Each row is a point. To make a cloud, some directions were put in groups of two or more. Within a group, all points are equally far from the middle, so they leave a hole (a ring in 2 directions, a hollow ball in 3). The other directions are filled evenly. Then the cloud was stretched, turned, moved and blurred a little. Count the holes, and give their numbers of directions, smallest first.

Cloud (21 x 3):
[[ 44  35 -13]
 [ 12  35 -50]
 [-21   5  44]
 [-36   5  26]
 [ 41  29  35]
 [ 46  25  37]
 [ 30  45  16]
 [ 12  23 -47]
 [-39  15  28]
 [ 37  39 -23]
 [ 54  16 -14]
 [ -2 -27  -5]
 [ 17  13  58]
 [ 34  13 -33]
 [ 23  49 -35]
 [ 12  33 -50]
 [-49  10 -21]
 [ 60  16  40]
 [ 32  45  14]
 [-13 -27  23]
 [ 34  26 -33]]
Holes: 1 (2)

Cloud:
[[ 35  10  25   4]
 [ 32  24   9 -27]
 [ 16 -16  58  10]
 [  9  30   1 -56]
 [ 21 -37  43  22]
 [ 11 -43  27  28]
 [ 37 -28 -34 -20]
 [ -2  10 -43  -7]
 [-22  51 -13 -18]
 [-45  -7   0 -28]
 [-42  32  20   8]
 [ 35 -30   6 -40]
 [  1 -54  11   0]
 [-46  24  43  -9]
 [-10  36  -5 -60]
 [  8  -3 -28  15]
 [ 30 -42  14 -33]
 [ 35   4  29   9]
 [-35  13  44 -36]
 [ 49 -21 -20 -18]
 [ 16 -35  45 -20]
 [-41   9  -8 -48]
 [  8  24  46   3]
 [-42  -1  14  16]
 [ 14  -6 -31  13]
 [-28 -12 -27 -37]
 [-11   6 -48 -32]
 [-29  23  -6  14]
 [ 48 -15  -8 -32]
 [ -3 -14 -45 -31]
 [-47  21  42 -14]]
Holes: 2 (2, 2)

Cloud:
[[-17  34  11 -11  19  12]
 [ 23 -34  11  -5   1  14]
 [ -8   8 -10  -3  -8   1]
 [ 25  -4  -1 -17   1  38]
 [ 31 -12  -1  -3  12  -7]
 [-19 -14  22 -20  22   3]
 [ 16  -2  -4   2  19 -10]
 [ 40   7 -23  12  12   4]
 [  4  -8 -22  17  41  -2]
 [ 17   1  -4 -16   9  28]
 [ 13 -13 -22  26   6 -24]
 [ -5  29   0 -29  25  36]
 [  7  20   2 -13   8  13]
 [ 60  -3 -23  43   4 -10]
 [-36  -1  -8 -24  19  -1]
 [ 22  20   0  35  -6  10]
 [ 32  11 -12  -5   4   2]
 [ 26  30 -28  25  10   9]
 [ 23 -30   2  22   8 -21]
 [-11  -5  10 -24   9  13]
 [ 49   4   2  34  -2   4]
 [-11  -4 -10   9  15 -12]
 [ 42 -10 -19 -19   9  14]
 [-14  11  10 -32  10  13]
 [  4 -28   5 -22  20   7]
 [ 14  21 -28  33  21   4]
 [ 18   5  -7  35   1 -15]
 [ 20 -24   7 -15  11  -6]
 [  9  -8   3  -9  39 -18]
 [ 12 -11   1  -8  25   0]
 [ -7   1 -24   8  18 -20]
 [-21  -3  11  21  13 -12]
 [ 57 -21 -25   3   2   1]
 [ 37  -1   3  38   8   0]
 [  8  -7   6  21  36  -8]
 [ -6 -22  11   2  14  19]
 [ 31 -21  -5  -9  14 -17]
 [ 10 -21 -18  19  13   5]
 [-10   6   0   6  40 -36]
 [ -3   4  18  -1  11 -13]
 [ -6  24   1  40  14  -3]
 [ -1  12  -4  25  16 -35]
 [ 48  -6  -8  11   8 -14]
 [ 37  -1 -23  26   6  -9]
 [ 23  -2 -20  36  17  -2]
 [ -2 -47  -1   3  29  -5]
 [ -3  17 -13  -7  30  16]
 [ -2  10  12 -12 -14   9]
 [-20   0  -2   0  23 -14]
 [ 25 -22  -5  41   5 -25]
 [ 22 -15 -30   0  16   9]
 [  1 -46   4 -32  35 -16]]
Holes: 0
